Every row gives one point. Each table stands for the endless flat space through its points: a line for two points, a plane for three, and so on. Write the one point that lies in both, or say that there is none.

First (3 x 4):
[[-10   1  -9  -1]
 [  2 -15  11  19]
 [-28 -19  -5 -21]]
Second (2 x 4):
[[-34 -24 -10 -14]
 [ -4   6  -4  -8]]
They share: [-19  -9  -7 -11]

First:
[[ 20 -17   7 -15   1 -11]
 [ 12 -11  13 -15  -7 -17]]
Second, 2 rows:
[[  5  -3  11 -14 -11 -18]
 [ -1   7   1 -12 -11 -14]]
They share: [  8  -8  16 -15 -11 -20]

First, 4 rows:
[[-12   9  -7 -16  20   6 -42  -7   8]
 [ -8   9  -1 -20  19   4 -36  -9  10]
 [  4  39  20 -12  35  -6 -15 -20  34]
 [ -8  27  -6  -4  29   6 -37 -14  18]]
Second:
[[ 24  21   3 -39  31 -39 -11   4   8]
 [-29  47  27 -36  40  23 -16 -23  22]
 [  3  29   9 -38  32 -11 -12  -9  14]
 [-21  36  24 -21  28  30 -20 -32  26]]
They share: [  6  21  11 -20  21   2 -18 -21  20]

First (5 x 12):
[[ 18  20  -6   0  16  10  12   8  10 -16 -28  15]
 [ -3  -4  10 -12   8  -3  26  20   0 -18 -22  17]
 [-46 -18  -3 -42 -31  -2  35   1   0  20  -7  27]
 [  2  11  -1 -11   1   7  12   4  14  -9 -29  15]
 [-38  -8 -13 -42 -31  -4  29   3   0  16  -7  37]]
Second (2 x 12):
[[-10  21 -24 -18 -16  25   5   1  -6  -7  -7   6]
 [  2  -3   6 -12  14 -11  35   7  18   5 -31  36]]
They share: [ -4   9  -9 -15  -1   7  20   4   6  -1 -19  21]

First, 7 rows:
[[-32  15 -11 -24 -37  46  12 -37 -22 -23 -40 -23 -37 -20   5  14 -34 -19]
 [-39  13 -21 -14  -3  48  18  -9 -19 -15 -13 -29 -14  13   4  15   9 -34]
 [-32  28  -5 -10  13  28  -3  -3  -1 -22  -6 -14   7  34   2  20  12 -32]
 [-12  49  -5 -21 -24  13  -9  -4 -14 -31 -18   8  -9  -1  16  -5 -17  -3]
 [-36  -9 -28 -28 -36  43  -4 -48  -6 -11 -25 -24 -43  -4   8  33 -18 -20]
 [-31  37   9   3  16   8  -5   6   6 -26  -5   3  27  43  -7  20  15 -21]
 [-36  16 -15 -20  -6  22 -18 -22   7 -22  -4   0   3  30   2  39   1 -26]]
Second, 6 rows:
[[-30  -3   4   5 -12  16  -3 -31  18  -9 -26 -20 -45  15 -21  10  -2  20]
 [-40  23  26 -15 -15  22 -35 -47  27 -26   7  -3 -15  31   1  16  17   4]
 [  2  18 -30  10 -10   5 -10  -9   8 -32 -23  -3  -4   3  -5  16  -2  -8]
 [-34  26   6 -26 -12  21  14   3 -10  18 -13   7 -20  23  15 -20 -16  24]
 [-21  16 -11   1  -3  -6 -30 -43  29 -39  -4 -11  -2  -5 -14  25  13  -8]
 [-24  37  18 -21 -21  34 -16 -12   3 -11   1  15  -9  42  23  -2   1   8]]
They share: no point

First:
[[ -2  19 -15   3 -14  -2  18 -25   2  29  -5   1  -4   3   0 -12 -15  40
  -40 -10   9  29  -1 -39]
 [-11  11 -11  12 -10   0   7 -20 -26  14 -13  -7  -2  -9 -10 -15  11  13
   -8  14   2  -4 -14 -14]
 [ 17   0   3   1 -13   7  -6 -28 -22   4  -7  16 -12   0 -28   0   0  12
  -15  13 -14   8   0 -20]]
Second (3 x 24):
[[-33  10 -17  10 -17   8  11 -28  -3  29  -3  -9 -14   7  -4  -9   6  24
  -23   0 -10  15  -9 -17]
 [-15  15 -16  18  -8  -7  23 -17 -20  12  -9   0  -9  -4  -6 -18   0  11
   -8   1   2   5 -19 -30]
 [ -1  19 -14  22  -3 -16  30  -9 -32   0 -13   6  -4 -12  -7 -23  -3   3
    2   3  11  -2 -25 -38]]
They share: no point

First (2 x 24):
[[  4  -7 -15   0   3  14   9   0   3  14 -14   2   8  -1  15   9  25 -23
   12   8  -4  13   0  10]
 [  4 -23 -27  12  27   6   9  -4  -1  26   2 -18  -8   7  27   9   5  -3
    0   0   4  17   4  30]]
Second (7 x 24):
[[  2   7 -10  12  16  40  12  26  18  31 -15 -19   2 -19  26  12  26  -1
   31   2  33  31  -8  33]
 [ -4 -41 -49  -4   4  -2 -13  -5 -23   5   4   6 -18  18   4 -29 -19  -6
   -5 -31 -12  15  12  28]
 [-10 -20  15  19   6  29  23 -29   6  12   1 -25  31  -3  29  24  16  -3
    2  -1  11  38 -10  17]
 [  9 -22 -38  -9  48 -15  26   4  22  47 -20   6 -12   7   4  21  23 -14
   33  22  12   4  -2  -4]
 [ -3   5   5  12  11  48  23 -17  -8  24  -1 -15  44   2  26  19  27  -3
   15  22  12  26   9  33]
 [ -6  -1 -26   1  15  34  -1  38   9  35 -10  -8 -10 -21  19  -7  13   8
   38  -8  36  32  -7  33]
 [ 11  -8 -17  15  17  19  22 -32  -1   5  -8 -10  17  19  21  20  26 -21
   -7  17 -18   3   6  19]]
They share: no point

First (4 x 24):
[[-30  -2   0 -22 -11 -18   8  14 -36 -13   6  16   5  13  34  11  -6  -2
   -1  -8   8 -13  -1 -10]
 [ -7   1  -8 -32 -44  11  26  35 -19 -40  23   5  -2  37  19  23  -2   4
   31 -17  -9 -39   9  -3]
 [-28 -14  10 -11   7 -25   2   5 -31   2 -10  26   4   4  34  23 -23 -14
  -14  13  24   3 -12   0]
 [-27 -17 -22  -5  16 -18   8 -20 -28   9 -27  29  23  -8  17  11 -15  12
  -18  10   9  13 -34 -15]]
Second (5 x 24):
[[-18  13   4 -14 -36  -7  20  -4 -35 -10 -16  11  16  35  10  29 -22   8
   20 -10  29  -8 -22  -6]
 [-13  10   6 -15 -27   5  19 -10 -18  -4 -18  27  12  41  16  38 -10  -3
   14   5  25  -7 -29 -17]
 [ -8 -37 -24 -12  12  -7  18  -1   7  -6  -4  29   1   3  14  27 -10  -3
    1  22 -16  -8 -17  -1]
 [ -6 -17 -11 -15  -5   4  19  -5  -1  -3 -11  36   4  23  18  33  -5  -5
    3  18  -1  -8 -23 -14]
 [ -6 -23 -23 -25 -25  -6  30  18 -36 -14   0  28  10  17  20  10 -27  21
    1 -11 -13  -8   3 -16]]
They share: no point
